Rows are points. Each copy is the shape, with its points in the same order, turned, moved and blurred by noise. Some copies are also mirrored. Which?

Shape:
[[-51  -7  -7]
 [ 21  51 -19]
 [ 19  32  37]
 [ 32 -35 -13]
 [-41   9  29]
 [ 24  49 -39]
 [-23  -8  37]
 [-44   8  63]]
Copy 1, 8 rows:
[[-42  12  -1]
 [ 38  -2 -52]
 [ 33 -47 -10]
 [ 44  30  34]
 [-34 -32  -1]
 [ 41  15 -57]
 [ -9 -28  23]
 [-35 -61  14]]
Copy 1 is: mirrored
Copy 2:
[[-15  -7 -50]
 [-38  60  19]
 [ 26  64  13]
 [ -8 -21  43]
 [ 16  28 -46]
 [-66  46  19]
 [ 20  18 -21]
 [ 49  32 -36]]
Copy 2 is: mirrored

Shape (10 x 4):
[[ 15  24  60  26]
 [ -9 -13  13  12]
 [ 34 -24  42 -36]
 [ -7  -4 -42  46]
 [-36 -64  14  33]
 [ 20 -67  13 -14]
 [ 25 -12  14 -26]
 [-51 -20 -26  46]
 [ 15  65  71 -44]
 [-14  27  42 -11]]
Copy 1 (10 x 4):
[[  2 -10  58 -37]
 [-11  -8  18  13]
 [-33  23 -10 -41]
 [ 23  10  30  64]
 [-59 -19  24  50]
 [-58  31 -11  10]
 [ -7  23  -9 -18]
 [ -2 -29  26  73]
 [ 32 -25   6 -90]
 [  9 -32  13 -32]]
Copy 1 is: mirrored
Copy 2, 10 rows:
[[ 23 -22  56  11]
 [ -6 -16  -6   4]
 [ 66  16 -15   3]
 [-45 -56 -18 -38]
 [-20 -35 -47  40]
 [ 39 -15 -59   6]
 [ 39  -1 -12 -21]
 [-59 -38 -35   7]
 [ 44  53  79 -12]
 [  2  13  28   4]]
Copy 2 is: mirrored

Shape (13 x 8):
[[ 24 -27  -7  55  17  30   0 -27]
 [ 11  17  32 -12  73  -9 -65 -53]
 [ 11  72  30 -27  30 -14  52 -22]
 [ 27 -66  -7   6   2  -4  -4 -12]
 [ 34  64  33 -11 -18   9  28   8]
 [  5  -1  24  19  -4  22  14  14]
 [ -6  -8  46   6  58 -35 -51 -48]
 [ 14 -41 -19  21 -16  24 -30  25]
 [  7 -36 -26  44   4   7  20  39]
 [ 11 -39  -8  -1   8  66 -20  10]
 [-11  28  48  -2   9   3  45  -7]
 [  2  11  24 -19  74 -26 -30 -26]
 [-26  39 -18  -6 -49   4  55   9]]
Copy 1:
[[ 45  50  -3   8 -43   4  -8  42]
 [ 95 -17 -20  29  18  46  -2 -28]
 [  1   2   5  48  -3 -10  70 -53]
 [ 31  19 -49 -24 -20 -18 -14  39]
 [  1 -10  32   1 -45 -16  52 -45]
 [  5  21   8   1 -46 -18 -12 -11]
 [ 85 -22 -34  50  11  10 -21 -13]
 [ 18  17   6 -44 -27  -8 -43  29]
 [  2  53  12 -17 -13 -41 -29  36]
 [ 15  43 -18 -45 -35  25 -38   0]
 [ -5   8  -7  43 -38 -23  20 -42]
 [ 64  -4 -22  31  34  12  -1 -34]
 [-69  -5  26  14 -31 -15  25   6]]
Copy 1 is: mirrored
Copy 2, 13 rows:
[[  4 -30  -4  37   7  25 -28  52]
 [ 16 -43  42  21  45 -82  -6  14]
 [ 15  79  33  27  57 -33  22  26]
 [ 37 -32  -5 -11 -25  14   1  45]
 [ 20  67  57  39  18  13  16  -2]
 [  5  11  24   6  18  36  -6  11]
 [  1 -46  50 -13  37 -68  -7  41]
 [ 11 -33  -2   1 -34  38 -24  -5]
 [  5   7 -20 -13 -18  45 -47  27]
 [ 27 -39 -22  20   6  39  -7 -17]
 [  2  43  36   0  54  13  23  26]
 [ 21 -13  26  -7  45 -73 -10  21]
 [-31  77  -1   9  -8  34  34   5]]
Copy 2 is: only turned

Shape:
[[-43 -61 -32  66 -55   2 -28  -1  20 -41 -10]
 [ -4  -6 -38  62 -30  -6 -14  -1  36  18  -4]
 [ 11  10   9 -17  19 -32   6 -34 -12   1  23]
 [-58 -18 -22  27 -40  17 -46  44   8   4  10]
 [  7  21  32 -15  -1 -12  51 -25 -50  34 -34]
 [ 24  49  -1 -12   4 -58  19   6 -33   9 -33]
 [-25  59 -13 -25  14 -33  30 -54 -38  29 -14]
 [ 33  37  14 -44   2 -36   4 -33 -52  17 -13]
 [-57   5  45   2  11 -27  35  29  31  -1   6]
 [ 16 -16 -55  23  -4  52   5   2  14 -19  -4]
 [  9  56   2 -19 -34 -29  51 -16 -36  -6  20]
 [ 50  29   3  15 -32  34  -4 -46  -1  23   5]
 [-45 -52 -49  -7 -68 -21 -16  20  54   5 -19]
 [ 47  -7 -32  21  -9   4  25 -25 -42  45  32]]
Copy 1:
[[-32  74 -17  90   8 -11  14 -22  25  27 -27]
 [-41  26 -30  46 -28  14 -12  -4  50  -3 -20]
 [-14 -18  30 -17  -2  -5 -20  -6  11   5  32]
 [-37  57 -56  43   1  42   0 -22 -17  35 -14]
 [-26 -68  18 -29  40  -3  -3  28  -8 -13 -20]
 [ -4 -36  14 -17 -23  -6 -40  44 -26 -26 -18]
 [-16 -42  21 -57   2  -1 -29  51  16  37 -14]
 [ -6 -43  24 -58   2 -22 -33   5 -16 -18  -8]
 [-48 -18  24  35  -1  60  21  30 -27  23  30]
 [ 22   5 -52  38 -11 -10  33 -18  44   8  -7]
 [ -8 -71  23  -7 -23  -8 -31   3 -13  34 -22]
 [ -9 -36  -5 -17  -6   5  -7 -52  57 -14 -33]
 [-79  63 -33  38 -45 -15  42  -8 -16  24 -15]
 [-28 -48 -42  -4  10 -36 -42 -21  49  -5   8]]
Copy 1 is: only turned
Copy 2:
[[-44  -7 -82  17  44 -25   9  12 -29  35  17]
 [-25  24 -66   8 -24   7 -18  10 -22  35   9]
 [-10 -40  20 -44 -26  -7  -6   6   9  13 -12]
 [-51  14 -35  44  22  18  -7  -7 -24  12  63]
 [ 14 -20  31 -39 -46  26  61  21   8  -1 -12]
 [  8 -20   1 -45 -64 -11  33  30  32 -16  27]
 [ 27 -42  32 -58 -46  44  10  45  13  11  10]
 [ -6 -32  55 -38 -69 -14  27  39  38   2   1]
 [ 37 -17  11 -32  20   8   5 -39 -35 -20  45]
 [-30  19 -50  22  27  24 -15   6  38  -2 -37]
 [  6 -69   2  -9 -58   8  30  12  14 -18   8]
 [ -9   6  -3  26 -58  -5   1  28 -11  19 -56]
 [  3  -1 -56  33  35 -21  -4  -4  12  76  55]
 [-52 -17  -9 -14 -65  23  18  -8  30  32 -45]]
Copy 2 is: mirrored
Copy 3 (14 x 11):
[[-53  -1  61 -34  11 -24  58 -51  -2  -1  62]
 [-34 -18  37  32  16   8  28 -43  25  28  26]
 [ 21  -1 -49  23  -1 -12 -10   0 -12   7   0]
 [-49  -3  58  -6   5  12  50 -18  20 -46   6]
 [ -2  30 -23  38  44 -13 -19  26 -46  37 -42]
 [ 16 -20 -28  51  42  22   4   9 -55  14 -16]
 [ 25  20 -44  49  66  -8 -12  35  -4   1  -7]
 [ 27  30 -51  60  10  -2  10  10 -62   8 -20]
 [ -3 -19  13 -49  36  23 -41 -18   5 -17 -24]
 [-36   3  43  26 -31  11   8  21   4  28  59]
 [ 23  22 -50   9  45  47  21  23 -25  31  -5]
 [-20  57 -20  64 -13  27  11 -21   2  47  14]
 [ 18  -9  95 -15   8 -10  53 -31   9  -3  15]
 [-25   9 -25  45 -13 -16  41  20   0  74 -16]]
Copy 3 is: mirrored

Shape:
[[ -5  18  24 -15  34  -2 -37   7  41 -12 -35   4]
 [-35  29 -40 -27  -8  36   6   0  24 -15 -19  34]
 [ -4 -11  26  39 -50 -43 -44 -14 -50 -46  44  22]
 [ 54  11 -20 -59  -1  35 -37 -51 -38  20   6  43]
 [-25 -32  17  12  27  58 -13  -9 -19 -71 -37  45]
 [  4  -1 -51 -24  20   9  21 -69  -9  25  39 -32]
 [-29  -9   3  18 -41  -1  53  -2 -21 -34 -59 -63]
 [ 40 -40  -6 -19  44 -30  14 -22 -28  24 -18  22]
 [-51 -17  31 -47 -44 -25 -48   7  -4 -67  14  32]
 [-48  46  16 -25  -8 -22  32   2   3 -23 -23 -12]
 [ 22 -49 -36  -2  -9 -18   9  20  29  -2  19  31]
 [ 31   5  35 -31  45 -17  10  10 -32 -10  43 -50]
 [ 39  38 -60  22  32   7 -48  34 -23 -19 -44  19]
 [-13  37   7  10 -51 -36 -16  34  34  -5  16  20]
 [-32  20  25 -18 -12 -15 -14  31 -28  35 -31 -20]]
Copy 1:
[[-55  13  60 -17  -5  -2  13 -10   0   8 -31  12]
 [-16  54  27  -7  -3  -6 -19  30  27 -40 -38 -31]
 [ -8 -18 -68 -28  10  25  36 -60  -5 -64 -10  23]
 [ -6  77 -22 -75 -35   3 -42  17 -32 -15 -32  49]
 [-51  20   4   5  40  63   3  46 -42 -36 -26 -11]
 [ 16  95 -30  -2 -52 -14  -2  -6  -3  20  26  -7]
 [-33 -28 -39  26 -52  38   9  16  32  19 -18 -70]
 [ 11  15 -17  -1 -30 -14  12  37 -30  31 -10  59]
 [-49  23 -37 -22  51  28  34 -31  44 -36 -74  15]
 [-20   8   9 -26 -12   9  39  16  64   3 -17 -40]
 [ 28  14 -11  33  10 -35 -12 -11 -16  -6 -51  15]
 [-20  16 -34 -54   8 -23  31 -18 -18  68  18  -4]
 [-53  -3  20 -32 -40 -58  -2  27 -59 -52 -28 -10]
 [  3 -19  16 -23   3 -25   3 -52  47 -38 -39 -11]
 [-56 -21  -9 -25 -21 -18 -10   7  58   8   3  12]]
Copy 1 is: only turned
Copy 2 (15 x 12):
[[ 16   4  -3 -50  -6  26  26  17  26  -3   9  -3]
 [-23 -21 -16  29  32  11  50   9  21 -17 -15   4]
 [ -2 -75  -8 -46   8 -40 -57  -8 -48 -15 -21  44]
 [-29 -33 -26  -5  50  46 -26   6  22  53 -87  -4]
 [ -3 -58 -15 -30  59  36 -11  63  41 -66   4  20]
 [  9 -18   9  56  40  72 -21 -34 -30  30 -19   9]
 [ 18 -65  -4  21  21  -5 -16 -16 -11 -44  57 -70]
 [-19   6  33 -26  41  56 -41  17 -33   2 -38 -40]
 [-18 -57 -59 -63  42 -32  23  22 -44  -3   9  31]
 [ 32 -44 -11  10   2  -2  50  10 -31 -22   4 -34]
 [-70  18  -9  -7  19  21 -19  -6 -38 -29  -6   6]
 [ 59   3 -40 -11  -3  48 -45  12 -55   4 -25 -25]
 [ 14  27   5 -22  26 -11 -14 -29  63 -40 -64  -9]
 [-28 -18 -13 -14 -39 -44  22  -9 -27  -5  -6  14]
 [ 26  -5  -5  -2  13 -39  -4  33 -10  26   3 -46]]
Copy 2 is: mirrored

Shape, 15 rows:
[[-10 -48  30 -30  28 -39  40 -38  16  11 -40  15]
 [-29 -10 -55  23  63  41 -45  33 -27   8  -9   7]
 [ 16  30  34  11   4 -18  71  18  -5   2 -52 -25]
 [ 17 -32 -36  33  42  22 -22  34 -44 -22  21  68]
 [-41 -23  20  63  42  32 -32  30 -21 -10  35  21]
 [-58  40 -34  -9   7 -25   9  -7  23 -31  37  -4]
 [-70  73 -25  38  -3  17 -46  20  40  13   5  37]
 [-13  31  53 -34   7 -40  60  21 -48  34 -23 -16]
 [ 13 -30  49 -43  10 -57  -8  14 -22 -19 -44 -16]
 [-60  18 -40  32 -26 -11 -34   0  -5   4   5  53]
 [-19  52  -4 -19 -30  10 -31 -73  21  -4  17   5]
 [  6 -23  22   8  -6 -62  41 -16 -36  30 -32 -51]
 [-17 -65  29 -52 -43 -16  35 -42 -19 -51 -59 -22]
 [ 34 -36  23 -17 -12 -36  33  31  12  13 -15 -33]
 [-44 -20 -20   1   3  46 -19  37 -12  32  29  38]]
Copy 1, 15 rows:
[[  0  63  -3  37  32  25 -20 -50 -23 -18  28 -18]
 [-10   1 -13 -93   1  -7   4   1   5 -11 -30  42]
 [ -6 -16  16  61  47  22 -59 -17 -14 -10 -27 -13]
 [ 20   5  25 -66 -28  22  35 -10 -60  25 -24  13]
 [ 13  21 -20 -37 -22  26  29 -33  -3  27 -48  58]
 [ 10  -8  19  12  -5  47  13  36  43 -14  45  47]
 [ 24  -3 -51 -23  32  12  34  88  33   4  -6  55]
 [ 12  20  59  66  50  -8 -40 -31  33 -18 -36  -7]
 [ -8  40  28  15  31  -7 -61 -46   9  48  19 -17]
 [  4  35  -2 -13 -10  15  52  65  28   4  -8   7]
 [ 43  -4 -43  14 -21  -9   8  29  51 -17  49 -11]
 [-23  38  32  54 -10  -8 -65 -19   6 -19 -20 -13]
 [-43  22   0  41 -11  18 -31 -65  26  28  47 -81]
 [-34  10  27  56  21 -25 -44 -28 -36  22  14   9]
 [  2  -1   2 -22   3 -14  73 -12   5   7 -28  26]]
Copy 1 is: mirrored
Copy 2, 15 rows:
[[-13 -49  25  26  -5 -27   0 -26 -12  54 -25 -13]
 [ -3  -2  42 -64  26  16 -10 -20  25 -49  54  38]
 [ 38 -25 -12  25 -60 -34  44 -10  24 -15 -19  19]
 [ 26 -28  16 -18  74  31  -5 -18  46 -55  38 -39]
 [ 17  10   3 -14  73  17   9   9   5 -22  76  19]
 [-50  66  11 -27 -12  -8  33   7  36   9   8 -19]
 [-41  95  27  -6  23 -56  17   1  12 -60  61   5]
 [ 47 -14  23  18 -82  -9  65 -12 -18   2   6 -16]
 [ 51 -29  29 -17  -6 -20  26 -17 -43  16 -56  -6]
 [-13  74  28  -2  31 -22  -9 -40  12 -26  48 -36]
 [-79  63  19  37  11   9  43 -32 -18 -24 -20 -10]
 [ 44  -3  27  33 -62   7  -2 -27 -16  30 -26  22]
 [ -4 -34 -38 -10 -15   2  17 -91 -29  68 -53  -6]
 [ 27 -25 -17   4 -47   6 -18  16 -17  -1 -38   0]
 [-18   3   2 -32  22  16  -9 -16 -17 -40  78 -24]]
Copy 2 is: only turned
Copy 3, 15 rows:
[[ -6  -4 -33   0  -3  46  47 -20 -61  12  13  40]
 [ 67  -9 -58 -22 -30   7  37  40  62 -13  -7 -35]
 [-45  19 -33  36 -22  -8  -5 -35  -3  24 -28  30]
 [ 32 -48  -2  -1  -3 -24  58  66  31 -37 -10 -29]
 [ 70 -22   7   4  -2  25  30  19  35 -24 -59 -44]
 [ 18  26  32 -34 -69  15  41 -28  10  35   2 -47]
 [ 93 -21   2 -44 -65 -36  17 -35  22  47 -34 -47]
 [-58  35 -43  14   7   4  50 -31 -10  55 -47   8]
 [-59   4 -52 -35  19  25  15 -10 -47 -14 -21 -14]
 [ 70 -11  -3 -15 -33 -36  47 -18 -17  19  -5 -69]
 [ 60  57  29 -72 -19 -26  19 -32 -29  27   4   8]
 [-33  61 -51  37  -6  23  16   1 -55  18 -19  -8]
 [-30  35 -29  -1  42  33  30 -71 -50 -37  58  -2]
 [-45   6 -27  11   9  29 -23   9 -30  33   6  -3]
 [ 65 -26  -9  -9  24   6  44  16  38  39  -3 -42]]
Copy 3 is: only turned
